Each row is a point. Any point is a mix of the corners, with weights that add up to 1. It lies inside the corners' shape when no weight is negative. Is each point inside? If not, which corners have a negative weight?

Corners:
(1): [-60  24]
(2): [21  1]
(3): [  4 -17]
Points:
[  2 -14] => inside
[-41  23] => outside (3)
[-53  21] => inside
[-32   8] => inside
[-50   5] => outside (2)
[-22   1] => inside

Corners:
(1): [ -3   2  -6 -16]
(2): [ 13 -11   2  -4]
(3): [-10  60   4  -3]
(4): [-9 -6  9 -3]
(5): [ -2  -7 -11   4]
Points:
[-10  22  -1  -2] => outside (2)
[ 5  5  1 -4] => inside
[ -5  16   1 -13] => outside (5)
[ -4  15  -3 -11] => inside
[ -5  19  -3 -10] => inside

Corners:
(1): [-17  32  11  13   7  -9  27  15]
(2): [ -5 -10  20 -21 -10  -8  60 -39]
(3): [ 23 -10 -16   3 -14   4   3  22]
(4): [ 7 19 36 -2  4 27 -2 -7]
(5): [  6  17 -18 -10 -14  11 -17 -21]
(6): [ 42   7   5 -14  13  12  15 -26]
(7): [ -7  11  23  12 -17 -16  -3   0]
(8): [-11  -6  14 -20  -8 -17  -5   3]
(9): [-20 -15   6  17   2 -13   4  14]
Points:
[ 13   5   5 -11   0   1   4 -12] => inside
[11  3 19  7  4  7 -8 21] => outside (2, 5)
[ -7  -9  10  -1  -8 -24  19   1] => outside (4, 5)
[-1 -4 18  1  0 -6 23  1] => outside (5)
[  3   2  16 -12   4   7  39 -31] => outside (3, 7, 8)
[ -5  -1   0   0  -9 -15   8  -1] => outside (4)
[-17  15   5   2  -3   5   7   8] => outside (6, 7)

Corners:
(1): [  9 -22  17 -16 -28   7 -34  -7   4  26 -11 -16]
(2): [  3 -29 -11  43  -1 -10   7 -17 -16 -14 -11   2]
(3): [  6 -27   9 -19 -19 -19 -53 -14 -12 -11   0  27]
(4): [ 12 -14 -25 -19 -16 -10   4 -24   2  28  -7  -1]
(5): [ 12  23   9 -24  26  11  17 -11 -12  50   1  -1]
(6): [ -1  23   3  20 -19  19  14  -7  -8  -6 -18   5]
(7): [-56 -16 -60  -4   3 -15  18 -27 -13  -7 -10  -9]
(8): [ 13 -18 -11 -17 -15  -1  -9  12  -4 -10  -6 -16]
(9): [  3 -25 -14 -21   0  16   1 -10  -7 -11  32  13]
(10): [-12 -20  -8  14 -23 -13  20  45 -13   3  23   0]
(11): [ -4   0   5 -15 -19  -4  16 -15  -9 -12  -8 -11]
(12): [-12 -32 -15 -21  -4   9  11 -15 -11   1 -15  12]
(13): [-14  -6  -3 -17  17  -2  20  23  39  -9   0  -4]
Points:
[ -9 -38 -17 -25 -16 -13 -22 -19  23 -13  -9 -13] => outside (5, 6, 10, 12)
[ -6 -16  -9   3  -6  -5  -4  -1  -4   7  -7   3] => outside (9, 11)
[ -7 -11 -18  -5  -1   8  17   0  -4   9  -3  -4] => outside (3, 11)
[-7 -6 -7 11  2 16 17  8 -5  5 -2 -3] => outside (3, 4, 11)
[-11  -9 -15  -4  -5   4  18  -7  -6   5   6  -1] => outside (3, 8)
[ -8 -37 -22  -8 -22 -25 -17   0   1 -14   8  -5] => outside (5, 6, 12)
